Each point is reached from the start by the listed moves, each made once or not at all, plus a little noise. Is the number of moves made odd or even? Then give how often each move was made.
(in the rows, 128 means zero)

Moves:
(1): [160 111  73 116]
(2): [158 126  94 152]
(3): [166 180 176 134]
Start: [144 125 110 136]
Points:
[209 179 123 165] -> even (0, 1, 1)
[175 111  53 126] -> odd (1, 0, 0)

Moves:
(1): [144 146 168 140 151 145 142]
(2): [131 167 128 110  95 108 164]
(3): [ 86 110 118 107 153 170 136]
(4): [128 145  85 127 138 159 114]
(5): [152  84 123  93 144 110 140]
(6): [126 170 145 106 113 112 118]
Start: [ 96 137 115  93 119 114 122]
Points:
[120 152  81  36 127 116 109] -> odd (0, 0, 0, 1, 1, 1)
[121 171 124  14  90  54 157] -> odd (0, 1, 0, 0, 1, 1)
[ 56 213  82  31 107 150 138] -> even (0, 1, 1, 1, 0, 1)
[ 66 176 162  56 153 156 132] -> odd (1, 0, 1, 0, 0, 1)
[ 90 197  88  67 113 127 100] -> even (0, 0, 0, 1, 0, 1)
[109 221 129  79 140 143 110] -> odd (1, 0, 0, 1, 0, 1)

Moves:
(1): [151 108 151 128 130 181 101 109 120]
(2): [137 135 114 195 120 130 143 121 129]
(3): [134 108 110 150  83  94 120  90 112]
(4): [126 112 164 122 116 107 108 121 167]
(5): [ 69 110 126 124 160 155 117  91 135]
(6): [120  90 100 118 129 148 122 133 144]
(7): [128 110 142 139 125 151 196 122 101]
(8): [ 83 114 140 127 122 151 135 180  97]
(9): [100 154 115 110  91 135 124 144 128]
Start: [ 95 102 115 166 141 148 109 161 149]
Points:
[ 76  51 165 176 134 246 157 187  86] -> odd (1, 0, 0, 0, 0, 0, 1, 1, 0)
[ 90  25 108 170  83 112  78 126 189] -> odd (0, 0, 1, 1, 0, 1, 0, 0, 0)
[  7  75  55 202 131 203 104 136 172] -> even (0, 1, 0, 0, 1, 1, 0, 0, 1)
[ 42  65  97 184 128 141  89  86 142] -> even (0, 0, 1, 0, 1, 0, 0, 0, 0)

Moves:
(1): [124 124 157  88 146 107 138 139 150 133 116 118]
(2): [151 141 136 128 152 117  84 154 126 123 131 120]
(3): [146 107 134 136 146 125 116 148 131 138 115 138]
(4): [130 152 139 138 118 125 116 171 134 127 142 152]
(5): [150 139 116 106 130 115  86 102 124 143 127 131]
(6): [142 151 118 126 132 122 141 132 121 133 139 137]
(7): [122 121 132 113 105 126 139 154  79 131 124 135]
(8): [121 176 139 140 113 124 142 125 124 109 115 118]
(9): [ 98 140 121 122 128 104 132 136 142 129 118 115]
(10): [111 141 126 129  97  93 107 110  97 152 136 114]
(11): [130  94 128 136 105 104 132 154 126 115 130 129]
(12): [128 152 124 126 117 145 145 153 134 129 131 117]
Start: [121 126 132 113 135 123 129 120 152 141 124 129]
Points:
[ 86 190 134  58 119  54 153 152 155 176 126  90] -> odd (1, 0, 0, 0, 0, 1, 0, 0, 1, 1, 0, 1)
[159 174 151  37 131  35  54 139  78 188 125 118] -> even (1, 1, 0, 0, 1, 1, 1, 0, 0, 1, 0, 0)
[167 176 150 131 103  31  14 186 121 149 121 139] -> odd (0, 1, 1, 1, 1, 0, 0, 1, 0, 1, 1, 0)
[110 104 120  79  94  59 103 152 108 147 109 127] -> even (0, 0, 0, 0, 1, 0, 1, 0, 1, 0, 1, 0)
[141 196 124 106 125  89  87 157 118 170 149 104] -> even (0, 1, 0, 0, 0, 1, 0, 0, 0, 1, 0, 1)
[182 176 180  72 131  37  69 246 116 142 110 156] -> odd (1, 1, 1, 1, 1, 1, 1, 1, 0, 0, 1, 0)
[164 156 148  99 118  58   7 190  74 183 132 152] -> even (0, 1, 1, 1, 1, 0, 1, 0, 0, 1, 0, 0)
[101 128 154  40 118  25  71 142 104 193  91 111] -> even (1, 0, 1, 0, 1, 0, 1, 0, 1, 1, 0, 0)

Moves:
(1): [135 143 125 100 132 113 126 125 126 138 139 130 128 115 120 123 131 131
 125]
(2): [117 121 135 125 133 146 121 119 130 122 108 131 149 117 114 164 116 132
 139]
(3): [151 130 114 148 140 128 140 121 148 146 160 100 164 130 147 144  81 150
 134]
(4): [125 141 135 117 124 111 136  98 123 122 126 115 121 145  96 116 141 175
 132]
(5): [132 141 118 121 114 121 136  99 120 134 136 125 110 118 117 120 130 115
 152]
(6): [116 135 116 118 100 140 123 170 134 142 127 119 116 151 140 133 111 151
 137]
(7): [114 157 145 142 123 126 112 146 149 130 125 128 118 106 133 135 107 128
 136]
(8): [133  97 141 130 138 131 121 117 104 102 140 120 134 107 135 119 112 145
 134]
(9): [178 155 150 117  98 111 139 125 126 125 126 133 110 120 147 121 107 140
 113]
(10): [135 108 144 148 129 150 115 134 119 107 131 124 106 130 122 160 133 123
 132]
(11): [138 142 124 150 144 149 151 114 115 100 134 129 119 104 123 113 110 115
 132]
(12): [121 128 101 130 119 104 149 133 120 123 135 130 142 159 121 130 143 114
 142]
(13): [128 118 127 116 140 140 129 131 141 125 130 134 162 125 137 111 137 133
 148]
(14): [144  99 128 118 140 112 122 123 123 128 125 104 123 138 157 142 144 134
 121]
(15): [124 133 122  96 116 118 136 108 133 137 134 162 135 129 163 136 129 137
 115]
(16): [113 107 149 115 155 116 143 135 143 152 128 126 148 111 132 132 138 121
 118]
(17): [157 131 111 151 106 122 138 136 114 133 128 110 139 121 143 134 151 122
 156]
(18): [122 137 134 118 123 141 131 131 140 133 133 124 152 116 141 120 141 105
 131]
Start: [135 129 122 112 106 136 107 110 128 123 139 140 121 123 120 142 115 130
 110]
Points:
[156  83 115  95 135 149 150  98 115 117 201  68 174  82 152 206  68 132
 171] -> even (1, 1, 1, 0, 1, 1, 0, 1, 0, 1, 1, 1, 0, 1, 0, 1, 0, 1)
[202 121 147  83 141 119 161  60 151 138 161 129 171  76 205 198  45 163
  84] -> odd (0, 1, 1, 0, 0, 0, 0, 0, 1, 0, 1, 0, 0, 1, 1, 1, 0, 0)
[196 108 170  93 112 159 128  92 152 111 179 112 154  48 223 210   7 192
 160] -> odd (0, 1, 1, 0, 1, 1, 1, 1, 1, 1, 1, 0, 1, 1, 1, 1, 0, 0)
[151 119 230  86 115 156 103  97 152  90 134 125 172  49 125 164  97 180
 141] -> odd (0, 1, 0, 1, 0, 0, 1, 1, 1, 1, 0, 0, 1, 0, 0, 1, 0, 1)
[229 185  73 156  43 121 174 140 116 127 180  90 142 142 174 150  51 156
 156] -> even (0, 0, 1, 0, 0, 1, 0, 0, 1, 0, 1, 1, 0, 0, 0, 0, 1, 0)

Moves:
(1): [137 139 109 134 118 143 122 114 126 126 141 122 122 136 135 107 115 109
 128 129 133 126 120 134 141 138]
(2): [133 137 108 114 131 107 141 146 146 118 129 132 138 110 118 148 111 127
 138 137 122 127 141 120 117 167]
(3): [127 131 137 143 127 128 130 120 121 122 125 114 131 126 137 123 133 117
 131 129 128 116 148 120 131 141]
(4): [154 136 119 136 133 114 121 121 110 139 139 141 125 130 122 133  97 152
 126 122 127 136 138 139 127 156]
(5): [134 117 119 103 138 129 132 162 135 127 134 121 116 130 131 111 121 127
 114 129 116 128 144 126 112 137]
(6): [123 127 127 121 126 129 137 120 129 125 132 148 128 129 119 124 140 128
 131 135 128 136 124 140 133 134]
(7): [133 123 132 128 139 117 136 119 130 117 133 133 128 120 130 134 111 121
 126 128 126 144 132 125 141 119]
(8): [132 127 122 121 137 130 120 138 123 109 140 126 141 121 106 146 133 145
 131 147 121 128 109 129 151 134]
(9): [115 135 143 131 123 119 152 168 117 131 141 114 122 126 126 119 105 120
 107 115 158 142 139 136 127 115]
(10): [116 134 123 140 128 124 127 120 125 113 143 134 125 136 134 121 148 119
 138 125 126 131 134 125 129 130]
(11): [142 137 128 125 136 138 133 137 117  98 140 130 113 113 123 144 125 120
 128 122 123 124 134 138 135 134]
(12): [136 134 117 137 113 127 121 126 137 123 119 114 107 136 105 125 127 130
 117 109 133 140 120 124 116 116]
(13): [116 128 131 132 130 127 121 108 131 123 122 121 123 121 130 135 125 129
 142 129 112 139 124 111 136 137]
(14): [124 124 133 149 108 124 113 118 126 119 129 135 140 112 134 136 121 111
 118 120 123 126 136 132 132 128]
(15): [121 115 100 102 116 164 122 130 129 109 138 106 129 145 146 141 128 123
  95 124 118 113 130 148 114 102]
(16): [132 119 123 128 128 137 132 135 128 144 136 124 128 129 121 119 121 133
 138 134 108 135 144 129 131 123]
(17): [135 121 111 117 145 135 125 109 106 139 122 152 118 136 102 152 143 121
 105 120 137 139 106 148 113 113]
(18): [138 116 129 140 113 132 146 137 104 127 110 107 126 108 129 126 135 125
 139 136 121 138 105 145 137 133]
(19): [136 139 110 106 109 128 128 122 132 131 141 122 131 141 128 133 143 111
 127 127 111 101 121 135 125 136]
(20): [122 132 135 131 127 137 124 121 114 137 162 130 137 117 133 121 143 148
 120 121 142 119 133 139 132 124]
(21): [144 107 118 119 124 145 132 134 113 135 138 132 141 134 111 134 123 147
 117 146 133 125 116 120 126 148]
(22): [115 137 128 125 135 133 139 124 146 118 137 139 152 125 134 138 136 130
 126 149 106 122 133 118 124 134]
(23): [107 131 111 108 128 132 148 122 134 154 124 135 134 133 134 130 118 142
 116 132 121 115 123 111 138 109]
(24): [134 129 135 129 127 127 127 139 128 120 124 121 126 126 125 117 115 125
 139 121 126 109 120 137 127 126]
Start: [110 128 126 126 117 123 122 124 129 131 146 136 134 126 136 120 124 126
 111 118 130 135 133 132 130 125]
Points:
[153 113  83  87 144 140 179 172  91  91 197 134 104  99  80 121  47  85
  91 127 116 161 164 152 136 194] -> odd (1, 1, 1, 0, 1, 1, 1, 0, 1, 0, 1, 0, 1, 0, 0, 1, 1, 0, 0, 0, 1, 0, 0, 1)
[ 84 147  60  97 106 107 205 119 118 103 179 129 149 101  71 173 132 106
 102 149  68 168 116 130 159 147] -> odd (0, 1, 1, 0, 0, 1, 1, 1, 1, 1, 0, 1, 1, 0, 0, 1, 1, 1, 1, 0, 0, 1, 1, 0)
[127 135  97 126 109 108 139 105 130 105 214 163 161 123 145 111 115  96
 106 135  52 128 207 144 135 182] -> even (0, 0, 1, 1, 1, 1, 1, 0, 0, 1, 0, 0, 0, 1, 0, 1, 0, 0, 1, 0, 0, 1, 0, 0)
[ 73 144  73 101 103 150 196 148 128 152 249 166 182 121 121 103 103 149
  90 161 127 134 160 127 150 168] -> even (1, 1, 0, 0, 0, 1, 0, 0, 1, 1, 0, 0, 0, 0, 0, 1, 0, 0, 0, 1, 1, 1, 1, 0)
[128 103  95 163  78 151 113  94  58 127 172 141 133 106  87 137 170 132
  68  99 151 159  86 169 118 120] -> odd (0, 0, 0, 0, 0, 0, 0, 0, 0, 1, 0, 1, 0, 1, 0, 0, 1, 1, 0, 1, 1, 0, 0, 0)
[ 88 119 103 107  73 145 149 134 116  62 184  85 177  92 147 178 108  91
  69 142  74 138 108 160 166 112] -> odd (0, 0, 0, 0, 0, 0, 1, 1, 1, 0, 0, 0, 1, 1, 1, 0, 0, 1, 1, 0, 0, 1, 0, 0)
[131  99  58  55  94 173 163 177  77 116 218  95 111 128  77 134 137 122
  23 107 113 162 106 223 127  74] -> even (0, 0, 0, 0, 1, 1, 1, 1, 1, 0, 0, 1, 0, 0, 1, 1, 1, 1, 1, 1, 0, 0, 0, 0)
[136  97  90  67 124 175 204 234  90  51 244  90 172  67 104 144  83 143
  71 171  88 122 166 182 152 177] -> odd (0, 1, 1, 0, 1, 1, 1, 1, 1, 0, 1, 0, 0, 0, 1, 1, 0, 1, 0, 1, 1, 1, 0, 1)
[146 112  13  69  86 185 128 121  77  67 198 122 137 126  79 196 114 138
  41 127  39 103  78 171 124 152] -> even (0, 0, 0, 1, 1, 0, 0, 1, 0, 1, 1, 1, 1, 1, 1, 0, 1, 1, 1, 0, 1, 1, 1, 1)
[146 142  38  47 136 117 183 179  73 108 230 173 136 127  60 176 100 139
  55 139 120 121 148 154 129 217] -> odd (0, 1, 1, 1, 1, 1, 0, 1, 1, 1, 1, 0, 0, 0, 0, 0, 1, 0, 1, 0, 1, 0, 1, 0)
[148 140  55  67 136 111 154 131 130 141 188 177 151 130  98 149 117 122
  93 147  64 122 181 156  94 214] -> odd (0, 1, 1, 1, 1, 1, 0, 0, 0, 0, 0, 0, 0, 0, 0, 1, 1, 0, 1, 0, 0, 1, 0, 0)

Moves:
(1): [136 132 150 121 143 115 135 143 107 139 126 124 105 141 127 135 119 110
 131 141 134 118 129 123]
(2): [107  98 139 145 134 154 147 135 103 122 111 119 142  99 143 126 145 133
 128 149 136 133 144 138]
(3): [139 131 131 123 147 140 130 131 125 137 136 129 113 146 131 136 128 119
 121 125 142 140 138 148]
(4): [112  93 135 135 139 131 119 132 115 132 126 111 160 120 121 139 145 140
 122 122 140 144 123 143]
(5): [151 131 117 116 123 149 150 123 118 121 137 113 138 117 137 129 117 140
 139 147 127 147 144  97]
(6): [110 124 142 131 113 129 140 132 130 135 140 139 133 113 119 133 111 133
 120 130 137 137 134 120]
(7): [130 125 111 128 132 106 120 135 143 139 133 129 109 120 110  97 144 144
 117 109 127 128 123 121]
(8): [122 137 148 135 141 114 126 125 127 149 121 116 119 135 134 104 134 133
 124 116 128 146 117 136]
(9): [113 127 135 138 120 124 144 133 107 132 131 131 120 136 123 147 134 125
 137 140 132 133 131 134]
(10): [125 131 129 123 131 120 109 124 135 123 140 143 135 131 122 121 129 113
 127 118 132 121 143 124]
(11): [158 118 134 132 124 118 108 125 125 132 136 117 117 135 132 134 136 104
 123  96 117 129 125 122]
(12): [134 112 130 136 132 135 148 145 128 127 138 155 144  95 125 152 128 127
 144 125 134 153 125 132]
(13): [106 115 136 112 154 159 119 142 100 136  98 122 138 157 139 125 151 131
 117 136 105 117 127 153]
(14): [142 157 120 125 128 130 110 128 132 120 100 128 102 137 125 140 118 132
 126 116 135 146 134 119]
(15): [103 129 108 143 131 113 128 124 115 128 142 124 138 132 130 155 125 137
 128 111 124 120 133 117]
(16): [119 118 126 136 122 128 123 131 136 155 121 130 130 130 120 130 129 129
 131 125 132 125 148 129]
(17): [135 138 126 108 121 129 144 131 143 139 129 135 135 140 140 135 135 141
 129 118 131 125 120 140]
(18): [118 144 106 102 101 123 151 110 111 144 122 145 149 127 114 143 113 114
 141 129 120 109 100 152]
(19): [123 129 131 123 134 130 133 138 138 129 123 126 130 136 110 125 121 122
 120 124 131 133 154 136]
(20): [120 136 129 119 134 144 135 136 136 128 132 122 128 119 126 122 140 135
 135 138 129 122 132 137]
(21): [150 138 107 130 121 128 130 150 139 135 161 115 131 144 137 126 118 126
 130 109 144 134 129 102]
(22): [119 136 131 135 142 124 129 127 126 129 131 123 136 133 131 120 137 133
 107 138 118 122 118 118]
(23): [127 117 120 123 134 125 126 136 122 132 136 119 122 123 137 133 143 119
 121 131 128 146 128 141]
(24): [101 114 118 128 135 130 140 115 128 136 122 136 135 133 162 158 154 124
 133 111 130 114  94 110]
Start: [148 133 117 122 129 138 116 143 123 101 130 118 103 122 126 108 142 139
 118 112 108 141 149 153]
Points:
[ 82  98 112 141 205 101  79 209  85 205 129  56  87 191 143 145 206 140
  54   7 122 180 142 122] -> odd (1, 0, 0, 1, 0, 1, 1, 1, 0, 0, 1, 0, 1, 1, 1, 1, 0, 0, 1, 0, 1, 1, 1, 1)
[101 195  91 113 140 139 198 160  70 196 158 102  88 175 154 195 126 135
 134  97 148 160 143 103] -> even (1, 0, 1, 0, 1, 1, 0, 1, 1, 0, 0, 0, 0, 1, 1, 1, 0, 1, 0, 1, 1, 1, 0, 1)
[ 68 133 106 108 183 169 133 174 120 157 120 172 135 167 140 202 174 140
  85  55 124 160 182 163] -> even (0, 0, 1, 0, 0, 1, 0, 0, 0, 1, 0, 1, 1, 1, 1, 1, 1, 0, 1, 0, 0, 1, 0, 1)
[106  72 138 107 206 217 117 168  39 143  69  96 121 154 173 166 198 129
 114 124 140 164 194 157] -> even (1, 1, 1, 1, 1, 0, 0, 0, 0, 1, 0, 0, 1, 1, 0, 1, 0, 0, 0, 0, 0, 0, 0, 1)

Moves:
(1): [116 142 155 102 124 116 144 130 145 128 125 144 158 170 152 138 137 157
 121 139 130 121 166 101 108]
(2): [145 145 122 124 101 112 162 127 103 109 128 132 125 127 140 114 128 115
 101 138 134 110 119 123 130]
(3): [125 124 135 148 166 131 121 131 146 142 124 103 133 142 109 148 124 121
 165 142  96 150 114 131 142]
(4): [136 118 120 131 130 144 130 130 142 125 128 102 110 140 131 128 127 142
 138 139 119 130 119 125 114]
(5): [147 128 118 136 120 123 131 117 131 108 132 118 119 105 124 117 140 119
 123 111 115 149 130 147 149]
(6): [137 151 113 117 108 123 153 135 149 116 128 120 143 142 141  99 182 112
 114 116 122  91 118 169 153]
(7): [134 131 144 121 115 126 130 124 139 115 123 135 122 122 140 128 127 129
 116 117 152 126 129 120 141]
(8): [126 125 129 139 129 148 119 120 129 124 116 127 135 116 119 148 115 129
 140 116 118 133 125 118 141]
(9): [151 113 117 110 138 119 122 106 137 121 138 144 149 157 145 128 146 110
 142 136 117  99 131 123 125]
(10): [118 124 144 112 133 124 123 123  99 134 135 116 105 122 131 133 107 135
 117 101 135 127 129  95 126]
(11): [125 118 128 121 125 136 125 131 114 138 139 103 112 111 121 126 114 117
 152 138 126 129 125 142 129]
(12): [120 129 133 144 127 145 138 126 129 113 106 138 123 123 134 112 142 116
 125 128 121 129 134 138 125]
(13): [128 131 131 124 115 113 130 118 111 116 133 117 126 122 119 116 105 128
 112 132 142 125 122 126 108]
(14): [148 142 114 134 145 137 148 109 113 129 124 112 127 102 135 141 125 119
 128 105 133 131 114 131 126]
(15): [142 123 132 123 121 116 124 123 125 120 112 114 121 142 114 135 146 136
 135 151 128 128 130 133 125]
(16): [136 141 149 133 117 146 151 127 124 113 131 135 126 116 112 113 129 142
 113 123 133 127 123 111 132]
(17): [133 116 137 127 118 134 128 140 129 142 130 124 119 105 128 118 132 127
 126 121 105 144 101 160 136]
(18): [132 117 125 161 123 143 147 115 130 135 131 122 127 127 108 137 126 116
 122 137 122 126 132 147 125]
(19): [111 135 135 127 114 116 126 141 124 118 147 136 130 111 145 129 161 131
 123 129 123 118 114 136 132]
(20): [139 126 108 137  94 142 142 106 115 106 136 124  92 123 109 109 143 108
 138 126 130 144  87 167 150]
(21): [116 127 124 132 141 136 115 107 152 141 117 151 112 123 113 141 125 126
 144 145 111 139 129 133 138]
(22): [127 124 123 130 130 132 142 115 124 116 127 138 129 129 131 117 127 130
 110 144 138 130 130 133 142]
(23): [135 138 135 129 129 125 124 132 131 118 131 133 120 144 132 133 129 132
 125 132 122 125 133 140 127]
(24): [122 126 121 164 136 137 124 106 136 160 118 147 132 118 131 120 124 139
 139 114 122 132 129 139 149]
Start: [126 114 131 150  99 129 131 115 143 115 125 134 140 128 142 172 151 148
 141 127 117 140 134 101 137]
Points:
[187 113 146 218 100 189 221  17 138  64  86 148 134  75 107 164 141  93
 119 142  78 139  71 131 181] -> odd (0, 1, 1, 0, 0, 0, 1, 1, 1, 0, 0, 1, 1, 1, 0, 1, 1, 1, 0, 0, 1, 1, 0, 0)
[170 124  95 161  94 143 170  38 114  70 160  80 109  83 184 145 188 127
 140  79  80  95  88 160 188] -> odd (0, 0, 0, 1, 1, 1, 0, 1, 1, 1, 1, 0, 1, 1, 0, 0, 0, 0, 1, 0, 0, 1, 1, 1)
[135 137 120 195  14 168 249  37 121  60  95 132 112 149 152 110 176 141
  79 120 117 102 109 138 171] -> even (1, 1, 0, 1, 0, 1, 0, 1, 0, 1, 0, 1, 1, 0, 0, 0, 0, 1, 0, 1, 0, 1, 0, 1)
